Each row is a point. The points of each table are mixes of a few directions, plus a little noise. Count the directions of each table, and those that both share. Where both have some left over, give the other angles between the two spaces (their principal angles), to ten degrees, smallest first.

First:
[[ -6   5]
 [-13  12]
 [-36  32]
 [ 57 -51]
 [ 14 -13]
 [-20  18]
 [  5  -5]]
Second, 4 rows:
[[-34  31]
 [ 35 -31]
 [ 18 -17]
 [-18  17]]
Directions: first 1, second 1, shared 1

First:
[[ -3  -8 -33  -1]
 [ 11  21  60  11]
 [ -2  -9 -43   1]
 [ 14  21  51  16]
 [-20 -24 -35 -27]]
Second:
[[-32  31  29  -1]
 [ 21  -3 -15  -2]
 [-20  26  19  -1]
 [ 55 -36 -44  -1]
 [ 21  24  -6  -5]
 [-45 -43  17  10]]
Directions: first 2, second 2, shared 0; angles 50, 60

First:
[[-17   6  -5   3   4   6   8  -6  -3]
 [ 18  -6   5  -3  -5  -6  -9   6   3]
 [-19   6  -5   4   5   6   9  -6  -3]
 [-27   9  -7   5   7   9  13  -9  -4]
 [  0   0   0   0   0   0   0   0   0]
 [-16   5  -4   3   4   5   8  -5  -2]
 [ 60 -19  16 -11 -15 -20 -30  20   9]]
Second:
[[  2   8 -28 -15 -21 -16  24 -25  -6]
 [ 21 -11  -5  -1 -13 -17 -11  10   8]
 [-15  13   9   7  13  22   7  -2  -6]
 [ -8 -25  12 -10  15 -13 -11  -3   5]
 [-20  -4 -20  11  -6 -11   2   4   7]
 [ 19  -3  23  -2   7   8 -13   9   0]
 [ 19  14   8   2  -4  14   1   4  -6]
 [-18   6   1  10   8  11   3   3   0]]
Directions: first 1, second 4, shared 1

First:
[[  4 -39  14 -22   3  -9 -28  14   7 -10  -4  53]
 [ -5   1 -30 -31   3 -25 -19  11   6  11 -42  40]
 [  5 -15  29  18  -1  15   0   0   0 -12  29 -11]
 [  6 -23  44  30  -3  18 -16  12   6 -16  35 -16]
 [ -8  60 -44   5  -1  -1  45 -25 -12  22 -17 -50]
 [ -2  14  -9   3  -1   1  10  -5  -3   5  -3 -14]
 [  1   4  -5  -5   2   5  23 -17  -9   0   8  -4]
 [ -1  -2   2   2  -1  -3 -13   9   5   0  -5   3]]
Second (10 x 12):
[[ 33 -11  -8  24  -6  32  -4  -4  33 -28  19  56]
 [  5   0 -11 -23   1 -23   1 -19  22  39 -23 -49]
 [ 19 -31   0  -5 -20  15 -13  -2  12  -3  50 -27]
 [ 12  -1 -10  -4  -9  33   7  27   4 -10  26  -7]
 [-25  39  -8  12   1   2  13  18 -32   0  -6 -30]
 [ 13 -22   0 -20   3  -9  -7  -9  20   9  -9  17]
 [-15 -12  18 -12   7 -13  -3   3 -20  -1  -4   6]
 [-21  17   7   8   9  -7   4   8 -27 -10 -14  19]
 [-16 -17  -6 -13  -6 -32 -26 -16 -25  -4  -1  30]
 [ -5  39  15  31  21   4  27  -8  11   9 -37 -14]]
Directions: first 3, second 6, shared 2; angles 90

First (8 x 18):
[[  9   5  10  -9  30 -33  -4 -36   4   6  -7  -9   5 -60  14 -12 -31   1]
 [  4  25   8 -13   9 -11  -8   9 -18 -35 -25  -3 -22 -38  10   0 -22  19]
 [  2  19  12  -4 -14  30   1  20 -19  -1   4   1  -1  -9  16  24  16  -5]
 [ -2 -23 -16  17 -41  22 -42   8 -34 -40  -2  10 -17  10 -35   2  20   5]
 [ 11 -28 -15   3   9 -26  11 -12   9   2   0  13   7  37 -20 -23 -13   5]
 [  7  -2  -3  -8  22 -25  26   0  18   7  -7   5   4  25   2 -16 -19   8]
 [-27  14   1   5 -11  26   7  23  24  17  10 -13  -3  25   7  13  26  -9]
 [ -5 -11   4   8  -5  17   9 -12  16  45  28  -4  26  10   7  11  23 -25]]
Second (10 x 18):
[[  5 -10  -3 -11  -2   9 -10   9  -8   8  14  -8  -2  10  -5  17  -2   0]
 [ -3  20  -6  11 -17   0 -14   4   7 -15 -29 -13   3 -25  20 -31  13   6]
 [ -5  23  -8  11 -16  -5 -19   5   5 -17 -40 -18   1 -33  25 -39  20  11]
 [  4 -19   9  -5  16   5  26  -9   2  13  41  25   3  34 -26  37 -24 -14]
 [  4  -1 -16 -18 -16   5 -50  25 -22   3 -22 -44 -11 -21  21  -9  25  19]
 [ 10  -9  -5 -10 -11  24  -6  11  -2   6  32  -4   7  21 -12  27 -14  -9]
 [  3 -19  -4 -21   9  -4 -21  11 -23  16   3 -18 -14   3  -2  16   9  10]
 [-16 -14  23   6  48 -44  42 -32  -2  11 -10  37 -17   2 -13  -2   0   3]
 [ -1  -5   3  -1   7  -3   6  -3  -1   3   5   5  -2   5  -5   6  -3  -1]
 [ -3  34   7  39 -17  14  44 -21  46 -28   7  39  30   4  -4 -21 -25 -25]]
Directions: first 5, second 3, shared 0; angles 50, 50, 80
